Rows are points. Any point is a mix of the corners, with weights that add up to 1. It lies inside the corners' shape when no weight is negative. Say inside or outside, and name the corners with a negative weight.

Corners:
(1): 28 -4
(2): -70 15
(3): 23 -32
Points:
-65 0 -> outside (1)
20 -29 -> inside
-52 10 -> inside
3 10 -> outside (3)
4 -1 -> inside
-34 -2 -> inside
20 -25 -> inside

Corners:
(1): 29 -10 56 -44 -20 -7
(2): -31 18 -9 -69 -33 -17
(3): 36 -9 -53 -16 38 30
(4): -6 0 -23 -31 -47 -59
(5): 11 22 -19 21 53 -19
(6): -42 4 -23 31 5 65
(7): -20 64 -76 4 -39 -29
Points:
-20 17 -15 -43 -19 -13 -> inside
-11 13 -28 -11 -23 -22 -> inside
-16 12 -10 -22 -30 -23 -> outside (3)
-12 30 -42 -24 -20 -13 -> inside
-3 17 2 -17 -7 -19 -> outside (3)

Corners:
(1): 19 -1 8 64 -27 17 6 7 22
(2): 23 23 -16 43 -27 -33 -54 7 -10
(3): 1 1 -6 -3 -3 -60 19 25 -36
(4): -3 19 21 28 -12 -9 -1 -33 -42
(5): 44 66 -5 36 6 -38 -10 -11 3
(6): -56 -58 -58 -66 50 52 54 5 -55
(7): 6 27 39 9 32 -53 -43 -12 10
(8): 50 -50 -37 40 21 17 23 -30 -28
(9): 45 -34 -14 -24 42 49 28 21 -59
(10): 74 -21 -13 -12 -25 14 9 -18 5
Points:
14 -5 -11 26 3 -17 -6 -17 -6 -> outside (9)
42 38 6 15 -30 -17 -29 -19 27 -> outside (3, 8, 9)
26 -33 -33 14 7 24 28 -10 -29 -> outside (7)
5 -2 -20 -3 14 -22 4 -15 -26 -> outside (1, 9)

Corners:
(1): 2 6 37 48 -19 -18 62 14 -7 -14 5 -22 17 52
(2): 41 -15 -40 -21 -4 7 9 -35 -3 15 -65 -5 -20 -6
(3): -5 -53 29 70 -27 0 49 -17 6 20 -9 -35 -21 61
(4): 55 5 -60 -2 44 -2 5 -34 -27 49 -20 -25 -30 -25
(5): -53 13 11 26 -30 38 -39 -9 -9 -14 69 14 13 -25
(6): 31 24 -87 -39 28 -24 24 -51 -6 73 -10 9 -32 1
(7): 33 -20 -52 -4 6 -31 7 -54 -43 99 -51 -10 20 -17
(8): -42 -5 -8 11 4 -37 -36 1 -16 -27 23 21 -22 -6
(9): 6 0 -35 40 -14 -23 -31 -19 47 -33 42 18 38 -55
(10): -47 -32 -44 -9 -5 6 -28 24 -12 -2 47 -1 29 -8
(11): -81 0 17 -18 -3 -26 -52 -22 21 -35 59 -33 13 -33
(12): -7 -5 20 60 49 32 52 -20 36 26 -30 1 -1 84
(13): -47 -41 34 41 17 12 62 -25 0 -24 21 5 29 11
(14): -84 12 -38 13 -16 8 -25 10 11 -13 6 2 14 -56
(15): -24 -22 -2 78 -8 19 42 -38 2 -37 4 -47 35 89
Points:
-49 19 22 59 0 22 -19 -15 29 -82 24 0 32 -12 -> outside (3, 6, 7, 10)
-22 2 -25 8 -11 -14 -35 -7 -16 -19 22 -14 13 -34 -> outside (3, 6, 12, 13)
-23 -16 -20 12 6 -1 13 -15 -3 5 16 -1 12 0 -> inside
9 17 -45 1 7 3 -13 -27 2 36 -5 -18 8 -8 -> outside (3, 8, 13)
-20 -16 5 28 0 9 21 -7 3 2 9 -13 -22 24 -> outside (7, 9, 15)
-64 -15 15 15 -25 -14 -15 -12 -2 -29 31 -29 20 -3 -> outside (4, 6, 9, 12)
-17 -8 -17 26 -1 -4 15 -22 0 3 4 -13 3 20 -> inside

Corners:
(1): -18 32 27 6 12 11 -40 -19 -22 22 -58 63 -1 -28 -11 4 29 -48 -48 -14
(2): -33 -5 30 -8 -28 -35 -21 -9 39 32 -46 -5 47 7 -2 -28 30 8 27 -14
(3): -96 21 11 10 47 -17 -37 -9 24 -22 -24 -17 5 -15 36 7 2 3 3 -4
(4): 33 40 2 16 4 -70 -41 -3 -18 7 12 69 6 -20 -35 7 -68 18 -28 0
(5): -6 -1 28 -23 5 -16 3 24 -51 31 -29 29 -5 -19 62 15 -1 -5 65 28
(6): -11 23 27 16 -26 26 46 15 19 12 -36 -14 4 -22 -35 -103 28 4 -48 37
(7): 7 -45 4 -2 102 -25 -36 81 35 23 -23 4 16 4 12 16 18 6 -9 -5
(8): -67 33 28 -39 -20 -66 6 46 32 23 79 -30 -20 1 113 27 12 -42 -17 19
(9): -22 -17 -10 -33 -16 -7 -14 8 42 28 -14 55 -2 -24 59 -30 4 -6 24 -6
(10): -41 -18 -9 -13 -9 33 48 -13 10 44 -15 11 114 14 74 15 -1 -62 -2 1
(11): -11 -65 2 -23 -9 -13 -23 12 1 9 75 -8 10 23 19 -20 22 14 -43 3
(12): 36 -12 4 15 -2 25 -33 -23 38 -9 -35 -34 44 -21 -32 -1 15 -19 -35 62
(13): 15 8 -48 1 -24 8 13 105 31 -46 -37 18 51 16 -42 15 7 -11 -16 20
(14): 12 23 -2 -8 -10 -22 -48 -21 -49 16 -37 15 8 23 7 0 -57 -38 -46 11
(15): -30 40 -40 -14 -16 15 -5 -19 -19 42 -35 -27 -2 12 -1 15 12 -21 19 4
(16): 2 18 -31 -56 -8 -39 37 -21 -45 30 -49 -15 26 -20 35 27 12 0 -21 -6
(17): 18 -52 19 -6 8 42 -48 1 13 20 -9 -39 35 -38 -24 -41 -12 10 -12 -32
(18): -27 11 10 14 -27 -5 -31 4 -35 35 -53 14 -1 -38 -30 13 -63 -6 -36 78
(19): 10 -71 -55 20 -10 47 109 -1 4 15 -47 -22 0 22 -41 16 -85 -64 2 -18
(20): -34 34 -27 -78 1 44 3 16 41 -46 6 -25 41 11 -44 -7 23 -53 -28 22
(21): 6 17 47 -7 -13 33 -37 -20 29 19 -37 24 32 6 -12 -5 -4 14 -44 -1
Points:
-9 11 8 0 1 -1 -13 -24 -9 41 -45 -1 9 -21 13 0 -17 -14 1 5 -> outside (11, 13, 20)
-22 -2 2 -12 -3 0 0 6 -1 19 -19 5 20 -3 12 -5 -9 -15 -8 -2 -> outside (12)
-16 8 12 -7 2 12 -1 -13 -4 25 -15 -4 7 -15 10 -21 -6 -16 -30 19 -> outside (2, 13)
-10 7 8 -14 9 -12 -33 11 -2 13 -19 3 26 -5 5 14 1 -10 -19 11 -> outside (6, 9, 19)

Corners:
(1): 0 -21 -45 -18 -15 48 -22 -57 -38 8 13 -26 -13 33 -33 -33 4 12 13 -63
(2): 12 -67 -32 8 -38 -32 -19 -14 14 -28 21 -54 -46 4 36 37 -25 18 -11 -42
(3): -47 2 27 -28 -12 20 23 22 47 47 26 10 51 9 54 24 67 32 -24 54
(4): 0 17 37 9 -4 73 32 -11 11 -4 -12 26 38 16 20 90 48 -6 -2 -45
(5): -17 -3 4 19 -52 3 8 37 11 81 -49 36 53 7 75 50 17 -16 -35 10
(6): -7 51 -30 7 -26 30 -41 -40 -17 -4 32 -38 41 -27 -25 52 4 14 20 -2
(7): -107 25 32 -14 -5 -17 16 49 20 11 -14 14 33 34 81 31 1 -43 -5 20
(8): -34 -3 28 57 -63 -9 49 21 48 -24 -11 49 52 31 51 6 14 -19 41 42
(9): -50 0 -14 8 -14 9 77 37 4 15 4 18 88 -2 79 25 -16 51 -8 -3
(10): -9 -19 -19 -21 -11 30 -25 -27 48 -46 12 -46 20 11 7 -32 -54 -41 -86 2
(11): 2 -5 -56 -50 -11 -45 -29 -53 41 -44 18 3 18 7 -4 -22 5 -4 -32 -64
(12): 52 -14 -54 -4 60 -21 -21 -8 -28 -11 33 -34 4 28 -63 1 -7 -27 -26 -30
(13): -44 7 6 60 26 28 20 -34 27 48 27 -7 46 -60 10 -7 13 -10 4 -38
(14): -43 -21 67 -37 -20 3 9 -4 50 12 -54 10 75 11 30 49 -21 2 36 13
(15): 30 17 13 0 4 -26 -43 -59 4 -43 42 -41 21 41 37 -43 -44 10 -22 -40
(16): 43 -36 -54 -34 14 15 -49 -13 19 -31 65 9 5 9 59 -21 -73 -20 11 -29
(17): -13 62 9 -9 -43 12 115 -7 70 54 -13 -4 9 -3 57 37 7 -1 10 28
(18): 24 -16 0 -15 12 -2 -3 -37 -52 -31 22 19 -27 -38 -11 -12 -26 15 -27 -19
(19): -26 6 -22 35 32 40 10 15 46 -6 -68 3 17 -15 47 19 32 40 6 17
(20): -6 20 -14 20 1 19 -22 9 7 6 29 18 -19 19 -52 25 -37 57 -8 -44
(21): 44 -9 -19 -44 -9 1 -50 47 16 -46 35 -53 11 -22 5 -80 -62 -21 -16 -75
Points:
6 0 -8 4 -11 4 -12 -16 13 -16 5 -6 5 5 12 4 -28 -15 -2 -28 -> outside (3, 9)
-23 13 12 11 -11 21 29 -38 17 29 -24 11 59 5 30 36 33 -2 -12 17 -> outside (2, 7, 16, 20, 21)
-23 23 5 7 -2 22 10 -2 15 7 -5 1 36 0 4 10 5 10 -13 -12 -> outside (2, 16)
-16 0 -12 0 -7 9 6 -4 23 4 9 -6 31 6 28 8 -7 3 -8 -16 -> outside (18)
-4 -4 -4 -12 -11 3 -6 -13 10 -5 20 -5 23 10 17 4 -16 -1 -9 -23 -> outside (19)
-27 26 0 33 -33 28 23 -10 43 13 -6 -18 45 6 32 20 26 30 -11 -27 -> outside (7, 12, 14, 16, 18)
2 -19 -9 7 -11 4 12 -26 10 13 1 14 18 6 23 22 6 20 0 -20 -> outside (6, 7, 10, 21)
21 8 -32 10 -1 12 5 -15 -3 4 34 -3 8 -8 3 6 8 24 -8 -26 -> outside (7, 10, 14)
-31 8 -1 -3 -11 17 12 -17 34 -16 -5 -2 30 32 22 41 7 14 4 16 -> outside (5, 13, 18, 21)

Corners:
(1): 1 30 4 73 -8 -2 -4 -15 39 -24 39 25 -29 -15 13 -13 -2 -43 70 -8
(2): 18 3 -19 47 27 16 -52 -66 9 18 -31 29 -28 16 -14 -5 2 -32 10 -45
(3): -2 35 26 -37 -2 2 0 -25 -1 42 -23 -54 -32 33 -64 47 -19 8 -19 -59
(4): 29 48 -22 46 15 19 8 -60 -21 -20 29 -8 -3 -35 -24 -15 -1 -21 -2 9
(5): 6 -34 47 -50 6 -23 -13 -36 -26 4 -55 -44 -21 11 -14 13 -14 -7 -36 -3
(6): 39 2 1 78 17 -15 -9 3 25 10 52 1 13 -35 -29 5 45 -32 14 -10
(7): -49 7 -49 -14 -29 9 -8 -39 -11 15 21 -18 -20 28 -33 13 -6 -10 -58 -44
(8): 14 -17 -1 72 -47 19 -22 -38 -55 23 33 -20 -27 -12 -18 6 29 13 63 17
(9): 11 -9 -30 75 22 6 -25 9 -19 22 25 -24 2 -45 15 -24 21 -53 49 -8
(10): -113 4 30 -46 -9 -37 40 -2 76 113 -52 -33 57 -7 -23 -34 12 49 -42 74
(11): -42 9 11 -67 6 -52 38 -21 23 54 -32 -42 -30 19 -42 -66 49 33 -32 28
(12): -92 -4 62 -14 -31 -8 60 -23 86 63 -40 -59 -13 -2 -8 -71 -5 -3 -63 39
(13): 21 2 -5 -54 14 -4 -7 -9 11 -3 -47 -76 20 56 -44 9 -30 37 -71 25
(14): 19 -3 16 -6 -33 -51 24 -25 5 21 -65 -56 6 37 -36 -8 -19 26 -32 -24
(15): -6 8 26 38 18 3 -65 -12 15 -21 51 -10 -4 -26 27 8 48 19 -6 -27
(16): 4 62 28 117 9 -44 -17 -19 -52 32 25 10 -50 -6 35 -6 5 -15 -6 22
(17): 10 -38 39 -45 72 -33 -34 14 -1 11 -23 -39 -32 30 -87 -33 -27 34 -32 -47
(18): -16 -37 8 87 41 8 11 -38 13 42 38 12 51 35 19 -28 25 0 -6 -26
(19): 28 19 19 -77 -14 -25 -5 20 17 48 -41 -45 -33 27 -6 -10 -46 31 -51 -27
(20): 23 35 -3 37 -23 45 -56 29 -37 -9 42 27 46 34 3 -25 29 -22 47 -29
(21): 23 17 -23 86 44 53 -23 -11 -22 -15 6 41 -13 -20 29 20 30 -6 19 -19
Points:
5 7 7 22 -1 -9 -16 -15 -4 19 0 -18 -4 9 -4 2 11 5 -5 -8 -> outside (4, 12, 17)
-8 3 2 4 6 -6 -15 -19 -6 17 -7 -23 -10 10 -31 -10 9 4 -16 -14 -> outside (1, 18, 19)
-2 4 -6 27 16 -9 -8 -33 -11 15 -1 -21 -9 4 -23 4 10 4 -22 -10 -> outside (1, 12, 19, 20)
-14 14 5 7 -14 -6 3 -20 10 25 -12 -28 -10 2 -11 -10 4 -2 -16 3 -> outside (17, 18)
-12 5 14 12 -2 -5 -2 -13 -4 24 -4 -27 -5 9 -9 -14 4 10 -12 2 -> outside (2, 6)
-14 -3 11 5 7 -25 -6 -16 10 34 -15 -23 -5 8 -16 -4 8 14 -14 -4 -> outside (4, 12, 20)
-11 15 17 14 8 -4 -4 -16 15 20 -8 -19 -6 11 -8 -14 -10 -4 -20 -12 -> outside (6, 8, 11)
-15 0 16 27 14 10 -24 5 -6 9 20 -5 6 -5 9 -18 0 3 -3 9 -> outside (2, 3, 6, 11, 14)

Corners:
(1): 29 14 3 -12 -14 10 13 12 -11 -19 -5 -86 -65 14 -12 46 34 17 6 -29
(2): -16 -18 15 -35 7 15 -10 36 4 -34 12 29 22 5 3 56 18 24 4 -31
(3): 18 21 33 29 1 11 -6 -1 -9 -21 -21 37 30 7 -20 -11 -5 -3 -32 -11
(4): 31 -5 -13 10 -3 6 -44 4 -14 -17 -4 1 34 31 9 -7 -11 -18 -9 -37
(5): 20 -3 13 14 -25 19 0 -65 -5 35 -18 37 32 -5 0 35 1 11 -22 -15
(6): 4 17 -42 7 20 43 -61 10 -10 -10 -23 31 33 11 0 -21 53 24 6 15
(7): -19 -7 14 38 -29 23 1 -41 18 -21 -31 5 43 -13 0 11 -8 19 -44 -35
(8): -59 4 -35 21 7 50 -120 -11 -1 -33 10 15 45 26 18 -23 23 25 -38 56
(9): 28 100 -8 36 15 -28 -16 16 30 50 37 -24 -19 14 -4 -33 -7 22 -37 -15
(10): 31 -11 7 -29 5 1 12 -3 -1 2 -7 -26 32 -5 22 17 -8 5 -9 42
(11): 40 19 44 -17 25 8 -38 -15 -1 -28 1 21 15 -16 21 -31 11 9 0 -6
(12): -6 -14 -6 -121 -12 -53 14 39 -15 -26 30 17 20 7 -11 -15 -13 -23 12 22
(13): 31 89 25 19 -15 36 -7 -11 3 21 -18 -28 16 22 41 -33 -4 -6 -29 -23
(14): -11 -11 19 -36 8 23 -18 17 14 -33 16 17 12 -6 2 41 5 -44 112 17
(15): -12 -1 22 28 -74 -1 -20 8 15 120 -16 -3 -35 -14 -5 12 -13 17 -16 -24
(16): 4 -14 2 9 7 11 -6 -38 53 -19 -26 37 -15 44 22 -37 3 16 -6 -24
(17): 7 -8 19 21 -11 4 20 15 -16 102 20 -7 14 12 -23 -27 10 20 5 -3
(18): -18 -22 21 31 -102 18 -26 15 -17 -17 41 28 39 0 30 -3 14 -12 -1 -24
(19): 29 -23 28 -21 -7 46 12 -23 32 -21 -25 -6 28 21 -12 -10 15 -4 -29 -4
(20): -26 3 -48 -35 29 -8 -7 33 37 -14 46 21 -76 6 4 -22 -4 -16 -7 -7
(21): -76 -19 14 32 20 21 24 12 71 -30 2 18 9 -2 5 24 55 -47 -23 -9
Points:
0 -7 4 -14 -10 23 -15 -6 -3 -52 -8 4 28 1 11 21 19 -2 -30 -5 -> outside (9, 14, 15, 16, 17)
10 16 7 -3 -5 -1 0 7 7 7 6 -1 -7 3 5 3 3 -2 3 -16 -> outside (8, 19)
3 9 -6 1 6 10 -5 6 14 2 -7 -6 6 15 -2 -10 6 10 -35 -6 -> outside (5, 11, 14, 18)
8 12 14 7 -14 18 -19 -3 -5 10 -6 2 30 0 3 7 11 4 -8 -2 -> outside (16, 20)
